Every row gives one point. The last column is the point's height on a tilted bowl or saddle (a function of degree 2), plus a little noise. Along how many of its main directions does it bend up, bend down or stay straight?

Points:
40; 44; -3
-18; 8; -39
-16; -29; 46
57; 3; -43
-10; -15; 9
12; -12; -4
60; -13; -47
-1; -35; 53
-2; -22; 23
7; 38; -29
Directions: 1 up, 1 down, 0 straight

Points:
41; -35; -47; 34
-20; -12; 31; 31
-6; -22; -19; 12
33; 5; -41; 24
30; -31; -1; 17
56; -10; 2; 31
-19; -2; 56; 48
13; 14; 16; 13
12; 9; 43; 26
-15; -26; 60; 60
-21; 3; 6; 19
40; 40; -37; 50
-8; -26; 4; 15
-32; 22; 11; 35
18; 27; -19; 19
Directions: 3 up, 0 down, 0 straight

Points, 22 rows:
1; 17; 22; 22; -17
-2; 19; -10; -10; 3
43; -1; -37; -48; -29
13; 10; -23; 5; 10
18; 14; 1; 17; 2
-10; -32; -17; -21; -14
2; 16; -2; 0; 3
34; 4; -1; 34; -6
-1; 3; -5; 11; 8
8; -1; -14; 19; 10
1; 20; -35; 2; 2
-51; 22; 0; 20; -35
-8; -22; 24; -3; -31
-54; 1; -20; 8; -27
-2; 36; 11; -16; -27
4; 5; 5; -26; -8
38; 4; 17; -60; -60
-4; -4; 6; 49; -19
42; -15; -31; 19; -11
20; -23; -30; -24; -5
-1; -17; -23; -13; 4
-2; -48; -30; 32; -45
Directions: 0 up, 4 down, 0 straight

Points, 45 rows:
-47; 32; 12; 11; -17; -17; -23
7; 5; -11; 25; -39; 9; -13
15; 35; -8; 51; -55; -25; -48
17; 56; 9; 14; -30; -9; -36
28; -11; -15; -21; -13; -19; -19
42; 15; 9; 8; 45; -1; -48
16; -4; -25; -8; 50; 8; -41
22; -22; -39; -20; -1; 15; -28
-43; 15; -4; -14; 38; 4; -32
7; -16; 15; 9; 0; -9; -10
-27; -23; 2; 3; -5; -11; -11
38; -5; 1; -33; -2; -8; -22
-25; 19; -20; -60; 17; -12; -31
2; 17; 24; -56; -2; 12; -23
15; -14; -32; 9; -10; -29; -19
20; 42; 24; 16; -4; 11; -30
31; -27; -14; 3; 26; -27; -32
-4; -19; -22; 20; 6; 33; -29
-3; 12; 17; 20; -6; 14; -13
-15; -17; 13; 29; 25; -25; -27
-36; -10; 0; 16; 19; -21; -21
0; -17; 51; -44; 1; 46; -47
-10; -16; 7; -3; 2; 18; -12
-17; -7; -8; 36; 19; 28; -37
-23; 18; -42; -17; -14; 15; -22
15; 10; -16; -6; 34; 17; -28
-13; 34; -1; 8; -21; -50; -28
-15; -15; 1; 12; -21; -14; -7
-47; 3; 36; 11; 44; -3; -52
10; -54; 14; 26; 21; -22; -47
20; 38; -23; 9; 23; -31; -29
-49; 60; -43; -27; -11; 30; -58
25; -25; 28; -4; -10; 49; -42
-43; 18; -2; 9; -40; -15; -23
30; -6; -18; 42; 50; -26; -60
3; -16; 52; 0; 27; 29; -53
-40; 13; -21; -10; 20; -28; -24
32; -2; -29; -27; -43; -7; -36
-28; -30; 6; -13; 24; -38; -28
-12; -50; -23; 13; -53; 9; -38
3; 40; 14; 19; -18; 27; -24
-6; 4; -35; 17; -8; -24; -15
19; -13; 27; -13; 11; 53; -45
-19; 36; -2; 7; 9; 4; -14
51; 24; -39; -37; -14; 18; -47
Directions: 0 up, 6 down, 0 straight
